Each row is a point. The ring and each string are closed loops that go straight from each point to the next, and from the last back to the first. Before rounding, they use only three directions, however many columns there are. How many times does the string pass through the ring? Passing back the other way cancels.

Ring (7 x 3)
[[ 0.23  0.32  0.02]
 [ 0.04  0.28  0.36]
 [-0.24 -0.03  0.48]
 [-0.54 -0.40  0.26]
 [-0.47 -0.57 -0.07]
 [-0.20 -0.52 -0.25]
 [ 0.18 -0.04 -0.22]]
String (25 x 3)
[[-0.16 -0.06  0.22]
 [-0.09 -0.08  0.34]
 [ 0.03  0.12  0.56]
 [ 0.11  0.41  0.55]
 [ 0.03  0.54  0.31]
 [ 0.17  0.66  0.34]
 [ 0.30  0.50  0.37]
 [ 0.26  0.63  0.29]
 [ 0.12  0.59  0.19]
 [-0.03  0.35  0.12]
 [-0.06  0.00  0.14]
 [-0.05  0.15  0.18]
 [-0.11  0.36  0.18]
 [ 0.02  0.49  0.54]
 [-0.03  0.29  0.66]
 [-0.20  0.25  0.45]
 [-0.25  0.13  0.20]
 [-0.20 -0.13  0.30]
 [-0.25 -0.30  0.57]
 [-0.42 -0.26  0.75]
 [-0.50 -0.04  0.61]
 [-0.39  0.08  0.30]
 [-0.46 -0.07  0.69]
 [-0.41  0.08  0.59]
 [-0.31  0.18  0.35]]
Times through: 2

Ring (6 x 6)
[[ 0.16  0.09 -0.51  0.58  0.40  0.14]
 [-0.09  0.41 -0.50  0.66  0.13  0.33]
 [-0.51  0.54  0.12  0.61 -0.29  0.34]
 [-0.44  0.11  0.60  0.40 -0.17  0.04]
 [-0.12 -0.23  0.63  0.39  0.15 -0.23]
 [ 0.26 -0.29  0.02  0.49  0.51 -0.22]]
String (23 x 6)
[[ 0.29 -0.58  0.27  0.27  0.60 -0.36]
 [ 0.41 -0.48  0.25  0.56  0.63 -0.48]
 [ 0.28 -0.20  0.18  0.75  0.46 -0.37]
 [ 0.06 -0.05  0.07  0.59  0.29 -0.11]
 [ 0.10 -0.25 -0.12  0.23  0.42  0.02]
 [ 0.02 -0.10  0.00  0.40  0.30  0.00]
 [ 0.03 -0.12  0.03  0.40  0.31 -0.03]
 [ 0.14 -0.36  0.07  0.25  0.46 -0.12]
 [ 0.24 -0.52  0.41  0.36  0.51 -0.40]
 [ 0.12 -0.33  0.77  0.68  0.30 -0.55]
 [-0.07 -0.09  0.55  0.60  0.14 -0.26]
 [-0.14 -0.05  0.28  0.40  0.13 -0.03]
 [-0.18 -0.04  0.27  0.36  0.11  0.01]
 [-0.26  0.06  0.57  0.55 -0.04 -0.10]
 [-0.48  0.04  1.07  0.51 -0.25 -0.20]
 [-0.45 -0.05  0.79  0.26 -0.15 -0.04]
 [-0.33 -0.13  0.44  0.11  0.01  0.09]
 [-0.29 -0.12  0.42  0.17  0.04  0.05]
 [-0.34 -0.28  0.84  0.12 -0.01 -0.13]
 [-0.17 -0.28  0.33  0.06  0.18  0.02]
 [-0.12 -0.07  0.31  0.42  0.15 -0.06]
 [-0.07 -0.06  0.30  0.50  0.17 -0.11]
 [ 0.00 -0.27  0.11  0.19  0.32 -0.02]]
Times through: 1

Ring (9 x 8)
[[ 0.19 -0.02 -0.38  0.23  0.07 -0.19  0.18  0.13]
 [ 0.18  0.35 -0.25  0.06  0.00  0.30  0.08  0.05]
 [ 0.03  0.58 -0.12 -0.06  0.01  0.65 -0.03  0.09]
 [-0.22  0.60  0.00 -0.09  0.13  0.82 -0.13  0.23]
 [-0.35  0.40  0.04  0.01  0.31  0.70 -0.15  0.36]
 [-0.41  0.01  0.00  0.21  0.49  0.31 -0.09  0.48]
 [-0.32 -0.41 -0.18  0.41  0.53 -0.29  0.06  0.53]
 [-0.15 -0.49 -0.35  0.42  0.37 -0.58  0.17  0.44]
 [ 0.02 -0.37 -0.42  0.37  0.23 -0.55  0.21  0.31]]
String (13 x 8)
[[ 0.13 -0.69 -0.51  0.55  0.31 -0.94  0.32  0.32]
 [ 0.39 -0.41 -0.37  0.53  0.32 -0.48  0.28  0.12]
 [ 0.48 -0.03 -0.44  0.28  0.00 -0.26  0.27 -0.03]
 [ 0.01  0.41 -0.34 -0.08 -0.16  0.21  0.07  0.12]
 [-0.02  0.72 -0.23 -0.23 -0.22  0.62 -0.02  0.07]
 [-0.02  1.00 -0.01 -0.28 -0.11  1.17 -0.15  0.02]
 [-0.09  0.57  0.07  0.00  0.25  0.92 -0.13  0.17]
 [-0.33  0.55  0.20  0.00  0.40  1.05 -0.23  0.32]
 [-0.66  0.35  0.03 -0.06  0.31  0.61 -0.21  0.54]
 [-0.43  0.09 -0.17  0.08  0.24  0.14 -0.05  0.46]
 [-0.16 -0.08 -0.16  0.27  0.36  0.04  0.03  0.36]
 [-0.12 -0.52 -0.19  0.53  0.59 -0.37  0.12  0.44]
 [-0.12 -0.86 -0.44  0.62  0.50 -1.00  0.26  0.51]]
Times through: 1
String (24 x 8)
[[-0.12 -0.14 -0.20  0.29  0.35 -0.06  0.07  0.34]
 [-0.30 -0.20 -0.30  0.23  0.26 -0.27  0.07  0.45]
 [-0.27 -0.07 -0.29  0.16  0.19 -0.15  0.06  0.41]
 [-0.10 -0.11 -0.23  0.27  0.30 -0.08  0.08  0.33]
 [ 0.15 -0.64 -0.32  0.62  0.51 -0.63  0.24  0.31]
 [ 0.23 -0.66 -0.42  0.61  0.41 -0.78  0.30  0.27]
 [ 0.13 -0.27 -0.29  0.40  0.33 -0.27  0.17  0.23]
 [-0.11  0.01 -0.30  0.15  0.13 -0.09  0.09  0.30]
 [-0.03  0.02 -0.44  0.10 -0.05 -0.28  0.16  0.24]
 [ 0.35 -0.08 -0.51  0.25 -0.05 -0.41  0.28  0.05]
 [ 0.56 -0.15 -0.39  0.41  0.15 -0.28  0.29 -0.04]
 [ 0.43 -0.08 -0.36  0.34  0.13 -0.20  0.24  0.01]
 [ 0.36 -0.09 -0.33  0.35  0.18 -0.16  0.21  0.06]
 [-0.05  0.03 -0.22  0.20  0.22  0.05  0.07  0.26]
 [-0.13  0.07 -0.37  0.07  0.00 -0.14  0.10  0.28]
 [ 0.04 -0.17 -0.51  0.21 -0.01 -0.51  0.22  0.24]
 [ 0.27 -0.57 -0.52  0.51  0.23 -0.84  0.33  0.22]
 [ 0.14 -0.45 -0.33  0.50  0.38 -0.48  0.22  0.27]
 [-0.03 -0.13 -0.21  0.31  0.33 -0.06  0.09  0.29]
 [-0.28 -0.06 -0.32  0.14  0.15 -0.18  0.07  0.41]
 [-0.32 -0.30 -0.36  0.25  0.25 -0.44  0.11  0.49]
 [-0.28 -0.02 -0.26  0.14  0.19 -0.08  0.04  0.40]
 [-0.13 -0.28 -0.21  0.37  0.42 -0.20  0.09  0.38]
 [-0.12 -0.62 -0.22  0.58  0.62 -0.49  0.14  0.46]]
Times through: 2

Ring (6 x 11)
[[-0.13  0.17  0.04 -0.14  0.23 -0.19  0.21  0.15 -0.05 -0.18 -0.45]
 [ 0.48  0.04  0.06 -0.11  0.16 -0.22 -0.19  0.39 -0.07  0.02  0.78]
 [ 0.66 -0.07  0.03 -0.06  0.13 -0.05 -0.28  0.27 -0.13  0.17  1.07]
 [ 0.40 -0.08 -0.02 -0.02  0.14  0.11 -0.08  0.07 -0.13  0.13  0.56]
 [-0.39  0.05 -0.08  0.02  0.23  0.09  0.42 -0.04 -0.04 -0.23 -0.74]
 [-0.55  0.18 -0.03 -0.07  0.27 -0.07  0.51 -0.01 -0.02 -0.32 -1.16]]
String (27 x 11)
[[ 0.35 -0.01  0.01 -0.05  0.16 -0.07 -0.08  0.25 -0.08  0.01  0.56]
 [ 0.43 -0.02  0.03 -0.10  0.15  0.06 -0.10 -0.01 -0.17  0.18  0.41]
 [ 0.56 -0.07  0.03 -0.08  0.13  0.14 -0.18 -0.07 -0.20  0.28  0.61]
 [ 0.23  0.00  0.00 -0.07  0.17  0.06  0.02  0.00 -0.13  0.07  0.14]
 [ 0.07  0.03 -0.01 -0.05  0.19  0.01  0.11  0.07 -0.09 -0.04 -0.03]
 [ 0.13  0.00 -0.01 -0.06  0.18  0.15  0.11 -0.16 -0.16  0.10 -0.15]
 [-0.33  0.02 -0.09  0.02  0.22  0.20  0.40 -0.18 -0.08 -0.13 -0.75]
 [-0.11  0.04 -0.03 -0.04  0.21  0.11  0.25 -0.12 -0.11 -0.05 -0.47]
 [-0.18  0.06 -0.04 -0.03  0.22 -0.01  0.27  0.07 -0.05 -0.17 -0.40]
 [-0.58  0.09 -0.11  0.04  0.25  0.00  0.52  0.09  0.03 -0.39 -0.90]
 [-0.80  0.09 -0.15  0.09  0.27  0.06  0.68  0.03  0.05 -0.48 -1.24]
 [-0.57  0.04 -0.13  0.06  0.24  0.19  0.55 -0.15 -0.04 -0.27 -1.06]
 [-0.42  0.02 -0.12  0.07  0.23  0.07  0.43  0.07  0.00 -0.29 -0.61]
 [-0.13  0.02 -0.07  0.02  0.20  0.01  0.24  0.14 -0.03 -0.18 -0.18]
 [ 0.03  0.00 -0.04  0.00  0.19  0.01  0.13  0.15 -0.06 -0.10  0.04]
 [ 0.42 -0.12 -0.05  0.03  0.13  0.12 -0.11  0.14 -0.11  0.11  0.75]
 [ 0.80 -0.15  0.00 -0.02  0.10  0.11 -0.34  0.15 -0.17  0.30  1.26]
 [ 0.82 -0.10  0.04 -0.08  0.11  0.04 -0.36  0.15 -0.18  0.31  1.21]
 [ 1.02 -0.12  0.06 -0.07  0.09 -0.11 -0.53  0.45 -0.13  0.27  1.79]
 [ 0.80 -0.05  0.08 -0.12  0.12 -0.07 -0.37  0.22 -0.17  0.27  1.15]
 [ 0.33  0.02  0.04 -0.10  0.17 -0.04 -0.06  0.11 -0.12  0.07  0.34]
 [ 0.20  0.04  0.01 -0.06  0.18 -0.19 -0.01  0.38 -0.03 -0.12  0.41]
 [ 0.41  0.04  0.03 -0.07  0.17 -0.34 -0.18  0.65  0.01 -0.14  0.95]
 [ 0.21  0.04  0.01 -0.06  0.18 -0.19 -0.02  0.38 -0.03 -0.12  0.43]
 [ 0.54  0.01  0.04 -0.08  0.15 -0.29 -0.25  0.58 -0.03 -0.04  1.10]
 [ 0.86 -0.05  0.06 -0.08  0.12 -0.29 -0.46  0.65 -0.06  0.09  1.67]
 [ 0.46 -0.02  0.01 -0.04  0.15 -0.18 -0.18  0.45 -0.04 -0.03  0.92]]
Times through: 1
